Each row of a before or after table is a point. One or more steps were done to the points. Then noise was added and the rows were shuffled. The steps act on columns, c1 being the first. Name the steps. A step turns or swaps two columns, mirrors them in a line or flattens them onto one, adds a multiple of one to another, or multiplies or shifts one. Angles are multiples of 10 degrees, from the lower column toward the higher: turns from -170 to 170, lines from 10 to 170 but not 90. Use the fewest steps. Two steps may share a column if one is a turn and the other turns, adds or multiplies; they go together, in the order done. Otherwise the lowest column goes first.

Before, 13 rows:
0: +0.29 -0.38
1: -0.21 +0.53
2: +0.67 +0.30
3: +0.31 -0.42
4: -0.37 -0.18
5: -0.71 -0.15
6: +0.01 +0.24
7: +0.30 -0.73
8: -0.01 +0.49
9: -0.52 -0.66
10: +0.35 +0.26
11: +0.48 -0.40
12: +0.13 +0.07
After (13 x 2):
0: -0.63 +0.39
1: +0.48 -0.51
2: +0.64 +0.21
3: -0.28 +0.80
4: -0.37 -0.40
5: -0.15 -0.48
6: +0.43 +0.26
7: +0.37 +0.27
8: +0.11 -0.06
9: +0.23 -0.38
10: -0.08 -0.23
11: -0.27 +0.33
12: +0.53 +0.58
Steps: mirror c1 and c2 in the line at 170 degrees

Before (8 x 3):
0: -0.01 +0.13 -0.38
1: +0.29 +0.26 -0.29
2: +0.51 +0.16 +0.13
3: +0.40 -0.08 +0.11
4: +0.21 -0.05 +0.11
5: -0.16 +0.55 +0.35
6: -0.24 -0.03 -0.01
7: -0.07 +0.42 -0.03
After:
0: -0.36 -0.29 -0.50
1: +1.21 -0.36 -0.63
2: +1.60 -0.40 -0.25
3: +0.62 -0.54 -0.88
4: +0.01 +0.25 -0.61
5: -0.21 -0.14 -0.49
6: +0.28 -0.64 -0.46
7: +0.36 -0.13 -0.98
Steps: multiply c2 by 3; turn c1 and c2 by -110 degrees; shift c3 by -0.60

Before, 8 rows:
0: +0.53 -0.16 -0.69 +0.66
1: +0.19 +0.37 +0.16 +0.32
2: -0.22 +0.00 -0.03 -0.03
3: +0.31 -0.15 -0.29 +0.15
4: +0.39 -0.40 +0.03 +1.21
5: -0.32 -0.07 -1.09 -0.14
6: +0.88 -0.06 -0.49 +0.18
7: -0.04 -0.08 +0.18 -0.03
After (8 x 4):
0: -0.13 +0.55 +0.74 -0.58
1: +0.14 -0.81 -0.37 -0.86
2: +0.15 -0.06 +0.16 -0.33
3: +0.36 +0.13 +0.22 -0.42
4: -0.02 -0.16 +0.00 +0.14
5: -0.10 +0.03 +0.03 +0.02
6: +0.05 +0.08 -0.51 -0.12
7: +0.22 -0.03 +0.16 -0.91
Steps: multiply c1 by 0.4; turn c3 and c4 by 140 degrees; turn c2 and c3 by -40 degrees

Before, 12 rows:
0: +0.06 -0.29 -0.08 +0.43 +0.45 +0.05
1: -0.07 +0.01 -0.42 +0.02 +0.24 +0.38
2: +0.29 -0.10 +0.10 -0.13 +0.49 -0.07
3: +0.40 +0.45 +0.25 -0.54 +0.30 +0.04
4: -0.20 +0.50 -0.22 -0.48 -0.42 -0.30
5: +0.69 -0.81 +0.26 +0.10 +0.41 -0.36
6: -0.23 +0.30 +0.42 -0.17 -0.08 -0.13
7: -0.35 -0.16 -0.30 +0.06 +0.62 +0.19
8: -0.78 -0.41 +0.76 -0.31 +0.17 +0.56
9: +0.39 +0.46 +0.28 -0.39 +0.43 +0.24
10: -0.44 +0.30 +0.67 -0.12 +0.01 +0.63
11: -0.29 -0.63 +0.59 +0.31 +0.23 -0.42
After:
0: +0.42 +0.35 -0.35 -0.88 +0.47 +0.22
1: +0.19 +0.34 +0.66 -0.58 +0.10 +0.12
2: +0.57 -0.23 +0.41 -0.94 -0.29 +0.00
3: +0.00 +0.07 -0.67 -0.37 -0.30 -0.33
4: -0.68 +0.07 +0.95 -0.10 -0.14 +0.46
5: +0.13 +0.50 +1.07 -0.51 -0.12 -0.62
6: +0.57 -0.21 +0.44 -0.79 -0.45 -0.17
7: -0.65 +0.59 +1.21 -0.70 -0.27 -0.51
8: +0.01 -0.30 +0.14 -0.51 -0.48 +0.15
9: -0.25 -0.15 -0.13 +0.03 -0.45 +0.04
10: -0.53 -0.93 +0.42 -0.30 -0.32 +0.43
11: -0.27 +0.27 -0.49 -0.34 -0.66 -0.08
Steps: turn c1 and c2 by -70 degrees; multiply c3 by 1.6; shift c4 by -0.40; turn c5 and c6 by 170 degrees

Before, 12 rows:
0: -0.06 -0.57 +0.38 -0.12 -0.44 +0.20 +0.14 +0.36
1: +0.50 -0.04 -0.08 +0.68 +0.30 -0.13 -0.25 -0.70
2: -0.31 -0.78 +0.30 -0.22 +0.15 +0.71 +0.40 +0.08
3: +0.45 -0.13 -0.06 -0.03 +0.70 +0.21 -0.04 +0.37
4: -0.11 -0.74 +0.89 +0.29 -0.62 +0.48 +0.47 +0.19
5: +0.21 +0.13 +0.33 +0.61 +0.51 -0.38 -0.63 -0.38
6: +0.48 -0.19 +0.34 +0.10 +0.34 +0.27 -0.63 -0.37
7: +0.47 +0.18 -0.04 -0.14 +0.18 +0.67 -0.11 +0.08
8: -0.62 -0.20 +0.89 +0.34 -0.49 +0.33 +0.52 -0.07
9: +0.41 -0.19 +0.03 -0.11 +0.18 -0.04 +0.11 -0.21
10: -0.24 -0.67 +0.38 +0.46 -0.36 +0.68 +0.37 +0.42
11: +0.11 -0.50 +1.04 +0.32 -0.19 +0.42 +0.61 +0.10
After, 12 rows:
0: -0.54 -0.09 +0.31 +0.04 -0.51 +0.28 +0.44 +0.03
1: -0.67 -0.01 +0.39 +0.58 -0.69 -0.39 +0.23 -0.03
2: +0.44 -0.58 +0.90 +0.19 +0.52 +0.43 -0.11 +0.21
3: +0.35 -0.46 +0.44 +0.46 +0.46 +0.67 -0.22 -0.14
4: +0.35 -0.60 +0.26 -0.18 -0.06 +0.61 -0.26 -0.18
5: +0.19 -0.50 +0.48 -0.18 +0.52 +0.17 -0.02 -0.06
6: -0.14 +0.37 -0.01 -0.18 -0.04 +0.71 +0.42 -0.13
7: +0.12 -0.20 +0.09 -0.05 -0.29 -0.03 +0.41 +0.05
8: -0.10 -0.04 +0.01 -0.03 -0.29 +0.22 +0.52 -0.73
9: +0.59 -0.03 +0.91 +0.27 +0.30 +0.40 -0.65 +0.43
10: -0.19 -0.01 -0.06 +0.55 -0.70 -0.07 +0.60 +0.33
11: +0.61 -0.31 +1.02 +0.29 +0.35 +0.46 +0.15 +0.01
Steps: swap c1 and c7; add 0.3 times c6 to c2; turn c5 and c8 by -140 degrees

Before:
0: +0.34 +0.34 -0.20 -0.52 +0.14 +0.36 +0.03 +0.44 -0.51
1: +0.31 -0.45 +0.09 -0.67 -0.16 +0.37 +0.24 +0.42 +0.30
2: +0.01 -0.20 -0.72 +0.47 +0.31 +0.61 +0.10 -0.40 -0.21
3: +0.06 +0.17 +0.34 +0.21 +0.29 -0.19 +0.45 +0.22 +0.11
4: -0.54 -0.56 -0.55 -0.27 -0.49 -0.20 +0.28 +0.05 +0.20
5: -0.40 -0.57 +0.18 -0.41 +0.20 +0.00 +0.49 +0.24 -0.53
6: -0.56 +0.10 -0.60 -0.26 -0.31 +0.66 +0.18 -0.31 +0.01
7: +0.17 -0.45 -0.04 -0.28 +0.49 -0.26 +0.58 +0.05 +0.49
8: +0.13 -0.35 -0.53 -0.39 +0.20 +0.49 -0.42 +0.04 +0.33
9: +0.02 -0.44 -0.37 -0.26 -0.17 -0.31 -0.34 -0.57 -0.27
10: -0.61 -0.41 -0.05 -0.10 +0.28 +0.43 +0.63 +0.36 +0.09
After, 11 rows:
0: -0.47 +0.00 -0.27 +0.02 +0.53 -0.15 +0.58 +0.02 +0.90
1: +0.21 -0.89 -0.51 +0.19 +0.09 +0.39 +0.02 +0.42 -0.49
2: -0.42 +0.28 -0.26 +0.37 -0.14 -0.33 -0.35 -0.58 -0.52
3: +0.29 +0.99 -0.25 +0.61 -0.43 +0.62 +0.19 -0.32 +0.13
4: -0.19 +0.11 +0.49 +0.74 +0.21 +0.64 +0.10 -0.40 -0.14
5: -0.33 +1.41 -0.28 +0.55 -0.45 -0.30 +0.28 +0.04 +0.38
6: -0.19 +1.44 -0.09 +0.04 +0.22 +0.46 +0.63 +0.36 +0.53
7: -0.36 +0.00 -0.40 +0.54 +0.12 +0.53 -0.42 +0.03 +0.03
8: -0.55 -0.27 -0.67 -0.08 -0.22 +0.33 +0.26 +0.44 +0.45
9: -0.42 +1.11 -0.39 -0.17 +0.21 +0.03 +0.49 +0.23 -0.20
10: +0.13 -0.24 +0.20 -0.34 +0.33 -0.15 +0.46 +0.24 +0.45
Steps: turn c1 and c2 by -110 degrees; multiply c2 by 2; turn c3 and c4 by -90 degrees; turn c5 and c6 by 10 degrees; add 0.7 times c7 to c9
